Rows are points. Before rounding, the points of a table are all equally far from one centre. They may lie mostly on one side of it. Where is the centre, to within rounding?

Points (9 x 2):
[[-35 -41]
 [ 25 -58]
 [-25 -52]
 [-14  32]
 [-22 -54]
 [ -9 -60]
 [-16 -57]
 [-27 -50]
 [-27 -50]]
Centre: [  5 -13]

Points (7 x 4):
[[ -9  60   3   5]
 [  0  52 -14   2]
 [-19  52 -22  -7]
 [ -8  51 -13  10]
 [  4  32 -19   9]
 [-16  60   7   6]
 [-15  54  -6  12]]
Centre: [-14  27   5 -12]

Points (12 x 8):
[[ 42 -25  -2  52 -19   5  -9  17]
 [  5 -13  60  48 -54  13 -26  20]
 [ 38 -31  27  34 -45  -7  12  -1]
 [ 21  15  44  57 -33 -26  -3   5]
 [ 18 -43  28  12 -56 -15 -16  43]
 [ 34 -41  31  57 -24 -43   1  26]
 [-15 -53 -32  42 -15 -29 -11  42]
 [ 31 -19  12  57 -39  12   6   9]
 [-15  17   8  59 -24  -8 -48  21]
 [ 52 -19  24  45 -16 -17   1  31]
 [ 52  -8  11  31  -4 -24  -2  30]
 [ 47 -33  50  22 -24  19  14  18]]
Centre: [-23 -26  33  24   8  -5   0  17]

Points:
[[-30  28 -31 -37 -34  41  15  -1  -3  12 -33]
 [-38  48 -25 -31 -16  17 -23  11 -20  16 -27]
 [ 18  37 -34 -23 -45  26  12   0  30   1 -20]
 [-17  24 -35 -41 -60  20   3  15  23  14 -29]
 [  1  43 -11 -28 -43  -1   7  10  10 -39 -16]
 [-20  27 -36 -28 -35  52   0  -1   9 -19  -9]
 [-29  42 -32 -16 -17  49 -29   0  -2 -10 -23]
 [ -5  42 -44 -35 -33  31 -13  -3  31  27 -29]
 [-19  56 -29 -39 -15  32 -22  -6  35  12 -37]
 [-44  29 -19 -47 -35  36   3 -11   7  26 -23]
 [-19  47 -57   4 -39  15   3  10  12   6 -15]
 [-23  29 -29 -42 -13  54  -9  -9  19   3 -42]
 [ -8  55 -33 -44  -3  16   2   1  -5  15 -22]
 [-25  25 -55 -29   0  15 -36  11 -12   8 -15]
 [-45  48 -37 -28 -23  19   4  15  28  14 -50]
 [-26  26 -48 -40 -18  45 -10  17  28  13 -30]
 [-20  28 -26 -47 -20  31   4  19  -1  36 -23]]
Centre: [-20  10 -10 -10 -11   3  -7  -1  23   3 -18]

Points (17 x 14):
[[-18  -6 -14  41  15   9 -11   1  -8 -25  22   2 -31  -6]
 [-24 -21 -19  20  -5 -24 -20   2 -18 -39  22  15  19   0]
 [-10 -17 -37  40  14  16 -19  23  -9 -39  17   9  -4   4]
 [-20 -23 -15  33   7 -25 -13  -3   2 -40  37  -2   7   2]
 [-34 -17 -35  32  10  -8 -16   4  -9 -48  17   7   4  -3]
 [-25 -16 -42  34   0 -16 -21  16  -9 -46  30 -15  -9   6]
 [-30 -20 -35  30  10  -3 -28   6   1 -60  33  -8  -9  -7]
 [-13 -33 -39  29  12  -4 -24  22 -18 -27  31 -14  -1  -4]
 [-24 -24 -31  24   8  -8 -12  25 -15 -54  31 -21  -9 -17]
 [-26 -22 -29  27  17 -12 -14  21  -4 -55  38  -7  -6 -12]
 [-31 -33 -41  19  -4  -7  -4  12  -4 -39   7 -12   5 -10]
 [-26 -11 -27  22  17 -21 -12   1 -21 -49  30  17 -12  12]
 [-11 -15 -36  41  -1 -19 -13  15 -11 -40  33  -3  -2  -6]
 [-29 -18 -34  35   1  -1 -18  14 -13 -55  17  -4 -24   6]
 [-23 -25 -17  14  13  -7 -26  18  14 -59  46 -15 -20 -19]
 [-16 -24 -41  36  12 -23 -31   5  -1 -43  22   7 -14   2]
 [-16 -33 -34  20  11 -21 -34  20  -2 -50  38  10 -11 -10]]
Centre: [  0  -7 -17  -6   3  -3 -23   7   0 -36  15  -6 -11   0]

Points, 26 rows:
[[ -9   0 -16  -7   4  -4  44 -19 -18 -16 -17   1  -1  23  37  60   0 -20
   -2   1]
 [-17   5 -19 -20  15 -24  36  -4  -8 -16 -22 -11  14  -1  19  47 -24  -3
    5  12]
 [  0   3 -10   3   0   1  43  -7 -29   0 -31  25  -9  19  40  32  -3 -18
    7  24]
 [  5   3   7  -3   6 -18  30   5 -23 -21 -29 -13   4  28  44  36 -37 -27
    6  12]
 [-41   6  -5  -4  -5 -29  26 -15 -21 -16 -25   3  18   6  32  35 -23 -12
    3  13]
 [-12   6 -25  -7   7  -7  22 -14 -10   2 -19  10   9  20  33  58 -23 -22
    7 -10]
 [-16  -5 -10  -2  14 -25  21  10   2   0 -21 -12  18   8  33  47 -16  -7
   13   3]
 [ -6 -15  -9 -17  -3 -17  28 -18 -13 -17 -30  10  27  25  42  31  -7  -6
   28   7]
 [-23   6 -13 -12   8 -21  40  -5 -12  -7 -24 -11  22  17  13  49  -6  -7
    2 -10]
 [ -5   0 -17 -10  -2  -3  26 -11  -6   2 -26  20  15  30  33  44 -30 -24
    8  12]
 [-25 -12 -27   8  13 -14  27  -3  -4  -5 -29   2   8   9  30  42 -21 -19
   30  12]
 [ -8   6 -28  21   5  -4  42   6  -6 -21 -22  -1 -12   6  25  57 -30 -17
    0   5]
 [-11   0 -23  -9   1 -17  29 -17 -29  -2 -36  -7 -12  29  23  54  -8  -6
   14  16]
 [-22   1  -5  -4   2 -16  28  17 -29   3 -19  10  10   6  30  49 -22 -29
    7   7]
 [ -8   4  -9   2   9 -22  44   2 -18  -6 -15  -3  16  22  41  42 -23 -21
    4  15]
 [-14  -6 -19   6  15 -19  43 -21 -26  -2 -25   9  16  13  26  34 -17 -18
   -8  16]
 [ -3   2   2  -3  24 -40  37 -14 -26   8 -25  -6   2   2  31  32  -7 -14
    2   6]
 [-18   2 -32   8 -10 -22  24 -22  -5   5 -13  21  16  20  26  35 -23 -13
   -3   6]
 [-17  -4 -26  -1  16 -19  44  -4 -23 -13 -31  -4  12   7  35  49  -9 -16
   18   2]
 [-24  10   2  -9   4  -1  28 -13  -7  -8 -29   5  20   0  10  39 -34 -26
   18  26]
 [-11   1 -16   9  -5 -26  48 -18  -8  -9 -34  -1  13  14  24  40 -14 -24
    5  34]
 [  0 -12 -20   8  -5 -21  33 -11 -26   2 -35   3  19 -17  49  29 -24 -12
    0  12]
 [ -5  -8  -4  -6   3 -13  42   1 -19 -15 -12 -15  -5  17  25  49 -32 -31
   10  29]
 [ -4   7 -49   8   1 -20  23  -5 -10  -6 -44  12 -14  12  19  38 -31 -17
    3  -4]
 [ -6  12 -23 -14  16  -7  18  12 -23 -10 -42   0   9  14  35  32  -8  -6
    6   8]
 [ -4   6 -22   2  -1 -22  38   9 -21  -1 -28  21  24  15  25  42 -22 -13
   21  15]]
Centre: [  4   0  -4   3 -14 -11  22 -11 -14 -17 -21  -1  -4   1  13  23 -13 -15
  13  -4]

Points (28 x 24):
[[-10 -21  21 -38 -32   1 -35  19  37 -12  30 -21 -37 -17   7 -47   5 -18
   -5 -15 -10  -5  20 -11]
 [-21 -21  -4 -34 -29  -3 -16   6  13 -23  30  -1 -45 -29 -38 -30  18 -12
    8  -1  -1 -24   6   1]
 [-37  -2  21 -23   7   8 -30  16  -2   0  34  -6 -47 -35 -26 -23   1  -9
   15 -12   3 -11  -1 -12]
 [-20 -21  12 -28  -5  10 -12  25   6   0  33   1 -35 -19 -33 -16  36 -25
   12  -7  13   2  14   5]
 [-40 -23  13 -27 -24   7 -17  13  23 -19  26   0 -50 -23 -21 -31  28   0
    1 -10  11  -9   3  -6]
 [-24 -13   7 -47 -20   2  -6   6  10 -18  44  20 -41 -14 -17 -17  32 -20
    0  -5   4  -7  -4 -16]
 [-28 -16  20 -35 -17  -3 -20  17  17  -3  32 -20 -32 -18 -25 -28  23 -16
  -10 -10   2  -5  18 -23]
 [-20 -31   2 -25 -12  -8 -22  19  -1 -16  26 -14 -21 -21 -36  -7  40 -11
   -3   4  -4 -16  12 -12]
 [-20 -29  11 -41 -29  11  -5  27  25  -4  16  -3 -41 -18 -19 -24  32 -12
    9 -27  12 -14   4 -18]
 [-14 -26 -19 -34 -17  -2 -20  21  21 -20  27   3 -60 -39 -23 -14  22 -12
   17   5   0  -9   4 -10]
 [-27  -2  14 -30  -8   6 -22   4   9  -2  30 -11 -33 -15 -26 -23  28 -13
   10  -7   5 -26  17   0]
 [-24 -30  -6 -22  -6 -15  -8  17  19   8  31   2 -19 -35 -13 -19  27 -13
   -9  -7   3  -9  28  -2]
 [-29 -19  -2 -26 -39  -2 -27   4   0   2  18  -5 -47   4 -26 -10  25 -28
    8 -15   9 -23  18  -1]
 [-39 -12   7 -26 -14   0 -19  20  17  -5  37 -23 -50  -7 -14  -8  21  -7
   12  -8  22 -12  21  15]
 [-30 -24   6 -11  -9  10 -26  25  11 -10  52  10 -37 -25 -18 -15  24  -4
   -7 -13  13   1  15 -11]
 [-41 -21  11 -35 -18 -10  -7  24   9   4  39  -7 -46 -30  -9 -34  23 -11
    7   5  -5 -18  21   1]
 [-36 -44  -3 -47 -20  -8 -14  40   3 -13   5 -16 -31 -25 -10 -21  24  -4
    0  -5  12 -29   5 -26]
 [-23 -20  18 -57 -19   3 -19  18  22 -14  27   3 -56 -29 -17  -3  19  10
   -3   6   8 -21   5 -12]
 [ -1 -20  11 -52   8  -2 -27  14  18 -30   5   3 -40 -10 -16 -29  32 -23
   11 -16   1 -20   0 -20]
 [-30  -9   7 -34 -13  30  -7  35  -2  -9  36  -7 -39 -10  -2 -51  14  -3
    4  -7  -1 -22  15  10]
 [-35 -18 -13 -55 -21   1 -34  20  -8 -10   4  -3 -38 -28 -16 -18  23  -5
    5  -8  11   5  -5 -15]
 [-16 -51  26 -21 -14  -7 -32  17  27 -12  16 -23 -31 -30 -26 -25  28   0
    4   2   9 -12   2 -20]
 [-18 -20   4 -34  -8 -14  -5  15  15   9  37  -7 -50  -4 -20 -27  30 -13
    9 -21   8   6  20 -14]
 [ -1 -23   0 -37  -1  -9 -16  24  11 -11  36  -2 -50 -27 -27 -30  35   7
    6   3 -10 -16   9   0]
 [-14 -14   7 -45 -17   0 -24  18  -2 -22  30   3 -48 -29 -35  -7  30  -6
   11  -1   3 -14  10  -2]
 [-28  -3  10 -32 -26   3 -18  22   9  -8  21 -13 -40 -41 -12  -4  21   0
   22  -2  21 -16  18  -7]
 [-27 -32   3 -29  -5  -9 -17  45  -2  -3  33 -25 -29 -24 -15  -4  24 -16
   -4 -20   3 -28  22   1]
 [-14 -34  22 -39 -15  -1 -38  12  23  -3  34 -26 -38 -18 -21 -17  20   4
  -24 -12   3  -5  13 -10]]
Centre: [ -1 -34  11 -21 -12  -3 -12  16  -4  -9  14  -3 -35  -4  10 -12 -13  -8
   5   0   3  -7  -5  -1]

Points (31 x 24):
[[ -1   6 -19   0 -38 -19 -43  -6   4  12  -7  14  20   5 -15  33  31  11
   11  13  20 -15  -1 -32]
 [-19   3 -32  -3 -45  -9 -21   9  15  16   3  16  28  16  -4  24  42  -6
    7  19  24   5   8 -10]
 [-14  24  -5  14 -30  14 -37  -7  -4   3  12  13  19  17   6  29  27  15
   11   6  20   6   2 -32]
 [  2  -7 -19   6 -29 -12 -39  -5  22   5  -7  16   5  11  -4  46  25   5
   29   3  12  -2  10 -18]
 [ -4  -9  -5  26 -35  -6 -43   0 -18  12  -8   9  15  11   7  21  35  17
   18  13  -9  11 -15 -14]
 [  8   4  -2  11 -41  16 -45  -1  17   2 -10  20  24  13 -14  31  46  -1
   11   1  -4  -1   9 -14]
 [ -7   7 -10  25 -48   6 -34 -10   3  17 -11   8  11  18   2  41  28 -12
    8   8  24 -12   4 -21]
 [-11  -9 -25  15 -20  -8 -29 -14  12  11   8  11  23  17 -24  28  32  10
   18   7   8 -10 -10 -32]
 [  5 -10  -4  12 -39  11 -31  -4  16  16  -8  26   9   0 -10  34  17   5
   25   8   5  -3  -4 -19]
 [-11  12 -16   7 -42  -1 -46  13  16  21  -9   8  -1   8   0  21  44  11
   12  14  18   1  -1 -22]
 [-12   0 -29  11 -42   8 -43   2   8   1 -10  25  11  -3  -4  20  45   6
    7  14  10  -3   7 -24]
 [  1  -9 -14  -6 -36  -2 -42  -5  20   2 -18  13  26  11  -4  43  29   5
  -11  12  24 -11   0 -11]
 [ -4  -1 -26  16 -34   3 -15 -20 -10   8  -7  25  29  14  -4  33  38  13
   18  -1  29  20  -1  -4]
 [  1   7 -22  -2 -31  -4 -45  -2  20   7  -1   3  27  14  -4  45  36  14
    4  20  21  16  -2 -31]
 [-17  11  -6  23 -32  -7 -32   2   1  13 -16  13  16  10   2  41  34   9
   20   5   4  -2   1 -13]
 [ -7   9 -11  -4 -48  -7 -41 -17  14   7  -7  14  36  16  -2  35  55  12
    7  23  13 -10   6 -15]
 [-16  10   1  20 -38   8 -41 -20  10  22  -6   1  13  35  -7  21  35  18
   -7  13  19   6  -3 -15]
 [  3 -14  -1  -5 -29 -11 -35  11   5   8  -6  15  17   9   3  45  34  25
   22  -1   2   6   2 -16]
 [-11   4 -15  26 -25   8 -41   8  -3   6  -6  12  18  -1  18  27  32   8
   12   3  29   5   1  -4]
 [ 13  14 -25   6 -38  11 -48  -6  12  10 -11   1   4  16  -8  36  51  12
   14  21   9   8  -7 -34]
 [ -2  -4 -21  -9 -32   1 -42 -11   8  -1 -21   5   4  14  -9  45  24 -13
   18  15   6  14  -7  -7]
 [  4   5 -11   4 -35  -9 -49 -12   2  -2  -9  17  14  21 -11  37  18   8
    2  10   2   1  -2 -11]
 [ -7   6 -14  10 -25  -4 -46   5  12  19 -12   4  10  22  -5  44  46   2
    7  16  19   1   3 -31]
 [ -1  -2 -10   9 -50  21 -40  -6   9   5  -4  10  15  19 -16  30  44  12
   16   4  14  14 -11 -22]
 [ -6  14 -16   9 -36  -8 -39  -1  10  11 -12  12  -8   6 -20  30  47   4
   12  12  11   0   3 -31]
 [  6   9 -23   6 -36 -11 -27   2   2  22  14  -9   4  10   8  33  60  12
    9   6  -2 -10  -2 -43]
 [ -8  -5 -17  15 -43  -1 -37 -10  14  33  -9  11   9   2 -12  20  14  -5
    7  10  21   6  -6 -29]
 [ -7  -2 -24   7 -38 -10 -13   7   8  12   3  13  19   4 -12  35   9 -19
   19  19  18 -13   7 -13]
 [-10  -5 -22  17 -29 -11 -34 -16  -4  27 -17   3  32   6   2  27  40   7
   -2  15  14   7 -25 -29]
 [-10  -5 -22  12 -35   0 -57 -13  19  11  -8   2  22   5  -2  33  34   2
   16  16   3   1   0 -34]
 [-11  -2  -9  -3 -39  -4 -47 -22  -5  14 -14  18  -9   6  -7  24  38  -1
   10  13  26  19   2 -22]]
Centre: [ 15  -5  -6  -1 -23   2  -7 -14   3   2 -12 -15  17  11   6   2  34   4
  11  19  12   3  15 -20]
